Each row of a before or after table is a point. The points were changed in one or more steps. Then noise was added and the rows were shuffled. The steps act on columns, c1 being the first. Name the steps. A step turns or swaps two columns, mirrors them in a line or flattens them onto one, adds a multiple of one to another, or multiplies or shifts one. Angles are multiples of 10 degrees, from the lower column toward the higher: turns from -170 to 170, lines from 10 to 170 but not 90. Use the fewest steps. Two steps may share a column if one is a turn and the other turns, adds or multiplies; they go together, in the order done. Otherwise the lowest column goes first.

Before, 9 rows:
[[ -32   34]
 [  -4   19]
 [ -34   -1]
 [ -34  -48]
 [   5 -108]
 [  21   -5]
 [ -59   -1]
 [   5  -26]
 [ -54  -34]]
After (9 x 2):
[[  5 -10]
 [-90  -1]
 [  7 -47]
 [ -8  12]
 [-53 -17]
 [-58  -2]
 [-58   9]
 [-84 -20]
 [ 38   0]]
Steps: multiply c1 by 1.6; multiply c2 by 0.4

Before:
[[ 13 -17  29  75  13  52]
 [-11  27  41  12  -9  44]
 [ -4 -43  11 -64  35  -4]
 [ 44 -32   5 -41 -50 -47]
 [ 27  26  10 -55  26  29]
 [ 28 -15  17 -28  93  10]
 [ 30  27  40 -10 -24 -46]
 [ 44 -65  61 -19 -37 -15]
 [ 53 -10  42 -32 -31 -38]]
After (9 x 6):
[[ 30  30  18 -34 119  -3]
 [ 50   8 -35 -39 -67 -33]
 [-15  70  53  13 -11  -4]
 [ 28  68  -7 -17 -23 -60]
 [ 29  67  30 -56  31   7]
 [ 43 -31  22 -16 -41 -58]
 [ -9  -2   0 -57  45  -7]
 [ 55  35  -2 -32 -41 -60]
 [ 10  23  61  82  18  10]]
Steps: shift c2 by 40; turn c3 and c6 by -50 degrees; multiply c5 by 1.3

Before (14 x 11):
[[ -3  23 -34  -6  52  -8   9 -63 -26  -9   8]
 [-26  13 -54  12  45  37 -44  24 -57 -38 -62]
 [-48  20   1 -11 -16   0 -17 -30  -9 -15  14]
 [ -1  -9 -19  50  44 -11   2 -31 -47   2 -15]
 [ 29  35 -10  23 -44 -14  35 -27 -81  11  19]
 [ 38   0  -3  18 -19 -58  56 -36  -4  -2 -19]
 [-14 -39   4  -7  46  -6 -34   5 -27  14 -19]
 [  5  -1  14 -39 -17  -7  76 -30 -33 -11 -55]
 [ 11  20  54  62 -24 -12 -18 -46   2   4 -15]
 [  2  59  51  39   5   1  25  66 -34  -1  22]
 [ -7  53 -29  11 -22   3  11  -8  24  65  -8]
 [ 56 -23 -62  -6  21  33  55  48 -16  19  48]
 [ 29  28 -25 -13  54  13 -18 -29 -28 -28 -65]
 [ 42  86  27 -28  20 -22 -25  43  34 -30 -17]]
After:
[[ -83   62   41   -6  -20  -16  -73   48  -24   19   50]
 [  19    2   49    8  -40  -58   52   27  -37  -40  -68]
 [  94  -20    8  -11   22   -7   27  -28    1  -16   15]
 [  -4   20   19   54  -42  -51   -2  -47   13    4  -14]
 [-122  -89   22  -25  -14   37    7   45   21  -39  -14]
 [  24  -31   49    9   21   22  -17   -7  -11   68  -12]
 [  -1   24  -22  -12  -50  -19   41    9   12   17  -23]
 [  51  -19   -8  -38   14  -33  -65  -20   14  -15  -61]
 [  12   -6   37   -7  -53  -27   -2  -61    6   -7    9]
 [  16  -78   -5   43    1  -32  -30   52    2    0   23]
 [ -41  -50  -39   59   28   -1   12  -68   12   -2  -10]
 [ -37    5    0   23   19   -7  -59  -51   61   -2  -21]
 [ -42  -26   23   20   52  -83  -43  -26    9    2   22]
 [ -86  -28   41  -21  -61  -22    6  -21  -14  -23  -61]]
Steps: turn c1 and c7 by -160 degrees; multiply c1 by 2.5; turn c2 and c3 by 150 degrees; add 0.3 times c11 to c2; add -0.3 times c4 to c8; multiply c5 by -1; turn c6 and c9 by -90 degrees
